Each row is a point. Examples show where two turns around zero, p and q, send a point. Where does a point land after both, in the order given? Backwards means that the second turn is done in reverse. Each puzzle has new turns, and all numbers are rounded.
In the rows, zero is written as 128.

Turn p:
[103 135 174] -> [116 162 166]
[122 197 136] -> [186 164 140]
[148  85  79] -> [106  82  82]
[ 93 152 140] -> [134 171 133]
[157  87 109] -> [106  81 113]
[145 112 131] -> [120 107 134]
Turn q:
[173 113 111] -> [151  95 159]
[100 129  98] -> [105 109  99]
[106 104 195] -> [101 191 158]
[133 167 108] -> [156 117  95]
Where do these land?
q, then p: [101  94 116] -> [100 163 120]
q, then p: [109 111 160] -> [145 164 138]
q, then p: [131 186 153] -> [183 100 113]
q, then p: [172 121  82] -> [ 83  84 142]

Turn p:
[105  85 142 126] -> [ 96  91 126 113]
[106 138 153 134] -> [134 103 144 146]
[105 144 118 143] -> [123 129 125 161]
[107 131 120 117] -> [110 131 140 140]
[102 145 128 118] -> [118 129 150 150]
[222 121 118 114] -> [172 172 105  59]
[148 133 117 143] -> [142 141 108 127]
Turn q:
[120 225 139 137] -> [166 175 205 120]
[118 131 120 145] -> [127 148 121 124]
[114  96 146  99] -> [ 91  99 126 141]
[126 110 136 122] -> [116 117 120 137]
[144 109 133 148] -> [139 127 102 144]
[120 123  98 134] -> [123 138 112 103]
[154 102 124 111] -> [133  92 109 127]
Where do these land?
p, then q: [123 184 133 119] -> [168 143 136 165]
p, then q: [162  98 112 152] -> [128 113 126  76]
p, then q: [140 139 155 116] -> [138 103 131 148]
p, then q: [113 133 125 121] -> [123 140 130 140]
p, then q: [136  81  84 122] -> [ 93 140 152  80]
p, then q: [ 94 132 160 139] -> [117 129  92 159]

Turn p:
[115  89 106 175 188 171 105  68] -> [119  98  59 178  82 152 182 123]
[133 108 140 122  72 108 157 142] -> [161 124 180 110 120 140  99 126]
[141  94 179 151 160  57 129 103] -> [127  97 152 172 169 170 138  64]
[ 98 151 107 141  95 111 140 115] -> [140 156 128 129  99 115  93 105]
[149 129 126 148 143  99 125 192] -> [ 91  98 170 122 145  89 132 117]
[163 133  63  96 132 163 119 104] -> [129 102  62  84 114 124 112 159]
[147 170 156 125  69 109 109 160] -> [162 146 166 127 167  80  92 139]
[ 82 117 125 112 169 162  96 139] -> [ 79 150 109 156 116 141 150 168]
[123 160 150  83 123 172 173 127] -> [146 182 126  74 138 142 153 150]
Turn q:
[ 93  91  88 131 111  99 151 135] -> [ 97 127 113 145 164 127 137  73]
[ 78 133 150 123  82 103 100 118] -> [ 98 120 103 144  86 102  91  97]
[171 150 167 116 128 151 122  59] -> [150 125 170  72 109 124  79 161]
[110 100 111 180 173 153 144 121] -> [102 150 183 160 161 129 154 138]
[147 169 132 133 183 113  67 106] -> [201 149 155 157 108  99 106 152]
[ 96 187 172  78 119 138 171 141] -> [117 119 100  69  76  80 168 134]
[116  66 124 117 107  83  95 158] -> [112 114  71 175 164 128  94 114]
[179 120 115 151 110 135 175 164] -> [127  86 129 114 151 185 167 135]
[163 135  93 123 140 177 128 151] -> [148 162 128 117 135 178 158 150]
Where do these land?
q, then p: [137 154 133  99 150 103 120 105] -> [133  98 124 117 168 129 104 118]
q, then p: [140 206 117 155 101 123 157 124] -> [202 124 147 103 127 172 122 143]
q, then p backwards: [114  68 119 183 198  96  82 115] -> [111 140 196 146 102  87  45 152]
q, then p: [160  62 109  81 150 122 111  73] -> [ 68 121  72 147 191 110 143 142]
q, then p backwards: [146 123 105 150 171 111 160 108] -> [160 130 182 136 121 113 138 152]
p, then q: [ 78 111 148 127  51 162  72 165] -> [138  64 100 192  73 155 147 168]
q, then p: [ 74 157 108 159 121 166 160 166] -> [163 187 151 104  82 139 132  96]
p, then q: [115 124 120  98  86 101 118 175] -> [132 127  94 162  97 100 106 165]
p, then q: [133 130 172 106 135 165 127 134] -> [137 118 127 114 132 126 182 152]
p, then q backwards: [189 132 127 117 133 129 114 122] -> [159 111 141 105 136  92 155 138]
q, then p backwards: [122 141 152 133 112 129 187 122] -> [156 114 106 134 157 131 157 165]
